Rows are points. Each copy is the shape, with its points in the same order, turned, moved and blurred by noise. Some copies are also mirrored. Which?

Shape (8 x 3):
[[ -2 -58 -41]
 [-32 -53 -38]
 [ 16  23  -1]
 [  7  63 -52]
 [-23 -48 -65]
 [ 15  -4  30]
 [-29  16  28]
 [ 19  27   9]]
Copy 1, 8 rows:
[[ 10 -36 -32]
 [-14 -19 -40]
 [ 32  13  47]
 [ 49  65  25]
 [  5 -12 -58]
 [ 10 -26  49]
 [-21  10  48]
 [ 29   7  55]]
Copy 1 is: only turned
Copy 2 (8 x 3):
[[-39 -42 -57]
 [-62 -25 -45]
 [ 22   9  -9]
 [ 28  59 -46]
 [-56 -18 -72]
 [ 16 -22  15]
 [-16  12  28]
 [ 24   7   3]]
Copy 2 is: only turned
Copy 3:
[[ 24 -57  -9]
 [  4 -71 -32]
 [ 10  24 -18]
 [ 28  43 -73]
 [ 27 -79 -35]
 [-18  18  20]
 [-45  15 -24]
 [ -2  30  -4]]
Copy 3 is: only turned

Shape, 9 rows:
[[-40  -7 -11 -52 -11  33]
 [-40 -37  93 -52  -6 -20]
 [-19  36   0  35 -22 -24]
 [ -1  50  16 -47 -58  50]
 [  1  -1  -1   4 -72  28]
 [ 13 -29  29  11 -41  52]
 [ 31  24 -22  49  24 -64]
 [ 21 -19  -4   5   1 -65]
 [-26  63   5 -47   2  25]]
Copy 1:
[[-13 -23  -8 -58 -29  25]
 [-42 -58  55 -83  31 -31]
 [ -9 -21  25  45 -17 -26]
 [ 20  37  50 -43 -32  22]
 [ 30 -26  56  -2 -29  34]
 [  5 -32  62  -8  15  59]
 [ 15 -32 -27  69  33 -45]
 [ 29 -64  -8  14  32 -38]
 [-20  41   0 -35 -22  -9]]
Copy 1 is: only turned
Copy 2, 9 rows:
[[  2 -15  39 -41 -45  -3]
 [-17 -48  13  16 -62  81]
 [-22  16   3  42   4 -23]
 [  6  64  37 -16 -63  -1]
 [ 31   8  24  26 -40 -38]
 [ 70   4  40  24 -11   7]
 [-22   5 -58  31  53  -9]
 [  2 -24 -60  38  -2 -11]
 [-29  42  18 -38 -20  13]]
Copy 2 is: mirrored
Copy 3, 9 rows:
[[-33  -7  -9 -26 -43  54]
 [-53  22 100 -20 -40  18]
 [ 15   8   6  18  46  13]
 [ 28  58 -15 -31 -41  47]
 [ 56   2  10   3 -25  45]
 [ 33   4  27  42 -59  38]
 [  4 -15 -10  40  55 -55]
 [ -1 -34  26   9  11 -46]
 [-32  59 -30 -27  -5  33]]
Copy 3 is: mirrored
Copy 4:
[[ -39    9   12    5   27   32]
 [ -64  -30   98   -4   -7   -8]
 [  -6   22  -18   18  -32  -59]
 [   0   64   10    3  -39   52]
 [  -4   -8  -12   -4  -60   23]
 [  29  -20   34   25  -46   37]
 [  43    9  -21  -11   10 -101]
 [  -2  -19    5  -44   -2  -66]
 [ -19   73   10    9   37   16]]
Copy 4 is: only turned

Shape, 11 rows:
[[ 32 -64  57   4 -10 -19   8 -78]
 [  8  46 -28   8  64 -59   8 -15]
 [-70 -39  -9 -35  17 -56   1  -4]
 [ -1 -11 -57 -26  -9  28 -23 -36]
 [-16  35 -13  42  -9  -8 -32 -72]
 [-29  12   8  -4 -54   9  -8  27]
 [-71  18 -64  48  30 -29   9 -12]
 [ 22 -11 -79  -7   5  -4  19  46]
 [-22  -4   0  15 -26 -10  16 -52]
 [ 21   6  16  84 -27  27 -61 -15]
 [ 16  -1 -63 -25  67  46  20  32]]
Copy 1:
[[-14 -59  32  -8 -46  22  62 -35]
 [ 25  26  34 -30  56 -22 -35 -38]
 [-11 -35 -50  13  20 -61 -12  -6]
 [ 40   8 -24   8  -9  33   1  38]
 [ -1  28  10  36   7  58 -20 -42]
 [-35  57 -18  33 -38 -24  12  20]
 [ 28  25  -9  70  68 -22 -30 -20]
 [ 78  48   1   6   2 -55  10  41]
 [-12   7  -8  32   5  18  34 -26]
 [  2  39  59  67 -67  37 -24 -22]
 [ 57  22  35  -9  33 -31 -13  84]]
Copy 1 is: only turned
Copy 2, 11 rows:
[[ 46 -36 114  27  -4  -5 -45 -25]
 [  7  26 -17 -20  30 -44  26 -63]
 [-65 -27  45 -49   0 -37 -36 -27]
 [  5 -13 -15 -17 -23  59 -51 -17]
 [-17 -12  12  48   7  35  -1 -66]
 [-51  13  16  30   1  14 -27  34]
 [-58 -42 -33  -7 -16 -15  37 -54]
 [ 20  -8 -58 -34 -20 -18 -13  30]
 [-13 -12  37  26 -32  10 -20 -31]
 [  9 -44  14  72  51  62   7  19]
 [ 29   2 -35 -79 -11  18  33  15]]
Copy 2 is: only turned

Shape:
[[-14  42 -25  16   7  23  71  61  43  -4  30]
 [-29 -30  74 -43   1  -1   9  17 -57 -15   9]
 [-34  11  10  38   4  48  30  17  32 -43   3]
 [ 21 -28  69 -15  -3  34  12  12 -69   7  42]
 [ 21 -15 -30  -1 -28 -25 -16 -30   5  75  17]
 [ 34 -38 -45 -12 -55  13  -6 -30 -48  70  21]
 [-44  71  45   9 -16 -38  31 -13   5 -23 -17]
 [ -6 -21  13 -24 -16  42 -60  10 -38  41  36]
 [-39  13   7 -15  15  19  68  -8  53 -18 -20]
 [-56  24 -46  45  -7  30  70  -7  26 -21  51]
 [-45   3  11   8 -23 -19  40  30  12 -60 -23]
 [-81 -16  93   3  26 -59  33  10   1 -20  -2]
 [-45  19  12  45  47  -8  48  29  -8 -29 -34]
 [ 63 -28 -27  -1 -19 -11 -28 -32   0  21  52]
 [  4   3 -44 -40  13 -19 -13 -35 -27  17  30]
 [-59  13  16  -9 -15 -69  17  25  11 -23  -6]]
Copy 1:
[[   1   45    1   26   22   17   51   47   -3  -66  -47]
 [  19  -20   75  -57   12   49   13  -15  -30  -30   42]
 [  26   19   24    7   20   60   -9    4   -9  -72  -61]
 [   7    7   83   -3   19   74   33  -30  -35  -13   65]
 [ -12   24   -4   31   14  -25    1  -40   25   42   28]
 [ -17   10   30   27   34    0   36  -64    2   80   11]
 [ -37   63   15  -56  -14   -5  -33   10  -29  -68  -10]
 [  36   11   41   -8   52   48   -1  -13   14   40   48]
 [  11   28  -13  -21   13   13   25  -30    3  -91  -46]
 [ -44   18   20   42   63   22    8    8   20  -76  -74]
 [  12    2   42  -39   -6   -6    1   16  -27  -61  -58]
 [  -6  -32   34  -65  -46   21  -28   10   10 -100   42]
 [ -30  -12  -21  -22  -18   42  -10   25  -28  -68  -45]
 [  18   10   25   72   37  -23  -10  -48  -19   28   31]
 [ -21   -9   -7    7   64  -17    6  -33  -22   11   33]
 [ -12   -4   30  -47   -8  -30  -16   34   -3  -53   -8]]
Copy 1 is: mirrored
Copy 2 (16 x 11):
[[ 32  16 -21 -46  12  18  70  23  88  33 -23]
 [ 13 -24  52   5  58   6  56  40 -18 -67  15]
 [  8   1  12 -22   3  67  55 -11  76 -13   7]
 [ 65  -9  42  27  54  -8  49  13 -15 -37  47]
 [ -7   7 -23  51 -17 -22  12   4 -30  39 -23]
 [ 44  10 -47  49 -24 -23  18  -4 -65   3  -4]
 [-52  48  65 -45  13   5  57  10  33 -16 -19]
 [ 36 -26   6  18  21  31  -8  29 -49   8  33]
 [-11 -17  16 -29  12  38  85 -19  57  -7 -56]
 [-10  31 -55 -39  11  44  87 -27  63  17  13]
 [-28   5  13 -32  -6  24  62  28  66 -63 -12]
 [-70  -6  70  16  66  25  96  49  35 -44  -4]
 [ -9  50  18  -1  45  57  57  22  78 -42 -37]
 [ 13 -15 -27  49  -4 -42 -16 -26   1  17  16]
 [-11   0 -35  -1  42 -19  -5 -16 -27  -3 -24]
 [-65   7  14 -22  14  -1  52  58  35 -34 -22]]
Copy 2 is: only turned

Shape (15 x 12):
[[ -26  -32  -40   33  -81   42   17   40   12  -34   45   22]
 [  13  -37   24  -13    2   33   38   22    2    1  -11  -30]
 [ -18   -8  -30   17   39  -18  -14   33  -18  -24  -14  -24]
 [  -4  -48   29   24   36   21    4   18   -7  -26   75   77]
 [  16  -29 -113   16   25   41   10  -55  -20   23   42  -34]
 [  26  -46  -30   21   -9   11  -28  -10   16   22   15  -65]
 [ -22   43   15   17   38  -31   25   -9   17   56    0  -72]
 [   7   15  -71  -54  -35   31  -20   41  -10   42    7  -68]
 [ -28   26   26   23   15  -23  -12  -52   41  -28  -15  -40]
 [  -2  -34   27  -43   27   35  -24   25   84  -18   25  -57]
 [  15  -44   38  -26    0  -16  101   39  -18  -24   -6   33]
 [  18   18   43    1   29   33   -8   14    4  -19    3  -35]
 [ -24  -49    6  -16  -80   32   27   36   -4    1  -16   71]
 [  -3   -2   26    6   28  -27  -15  -51  -15  -11   72  -33]
 [-116  -13   33   12   -7   21  -25   36   -8  -29   16  -50]]
Copy 1, 15 rows:
[[ -94    1  -49  -80   27   11  -19  -43   40  -30    6   -2]
 [ -48  -22   35  -28    7  -17  -10   30   22   17  -14   31]
 [ -32  -18   44   23   50  -29  -10  -26   14  -23   17  -14]
 [ -34  -35  -34  -19  -12  -62    4  -86    4   11  -61   12]
 [ -22  -17  -52   27   55   -8  -81  -18    6   28   73   55]
 [  -1  -43    3  -41   37  -10  -55   23   -6   10   44   -2]
 [ -20   -4   69   42  -43   15  -38   20  -23   12   49  -20]
 [ -52   15   22  -25   84   56  -23   27  -52    3   46   33]
 [   4   -7   19   22  -19   -1    7    8   38   28   35  -69]
 [ -47  -31   41  -57   28  -33   14   17  -21   90   11  -31]
 [ -78  -30   38    5   -9    0  -22   -6   59    2 -100   34]
 [  -2   21   54  -21    6  -35   13    5    9   24   -1    4]
 [ -86  -44  -33  -54    4   42   44  -11   43  -37  -46   37]
 [  13    8  -23   25   -8  -32  -46   -3  -22   31  -16  -44]
 [ -89    7    3   -5    2  -55   38   22  -16  -38   22  -66]]
Copy 1 is: only turned
Copy 2 (15 x 12):
[[ -65   -3  -26   -4  -11  -53   67   39  -35  -44   14  -47]
 [  12   -5   25  -30  -35  -21   -9  -20  -10  -25   42   -9]
 [ -17   -9   21  -10  -14   -2    2   12    7   61   -8  -30]
 [ -83   46  -16   24  -13  -36  -35   14  -33  -14    0   48]
 [ -40   39  -62  -31   -4   31   41  -20   78   30   57  -34]
 [ -23   -7   -1    2  -13   24    5  -51    7    9   49  -67]
 [  26  -36   51   -2   -2   56    7  -27   60  -13  -35   -8]
 [  19   11   20  -27   22  -47   34  -38   59    1   11 -106]
 [  23  -59   13   32    4   37   48  -34  -12   25   -4   30]
 [ -26  -23   86   25   -1  -32   17  -69   -3   -1   63   -2]
 [  -4  -41   -3  -62  -46  -56  -55   26  -18  -39    0   40]
 [  21   17   48  -14    9   -1    3  -41  -31    9    8    8]
 [   3   -8  -35   19  -28  -91    5   56  -26  -58   22  -23]
 [ -36    0  -21   17   -8   18    8  -80    6   16  -35   25]
 [ -12    4   61   46  -79  -30   73   -3  -14   13  -44  -18]]
Copy 2 is: mirrored
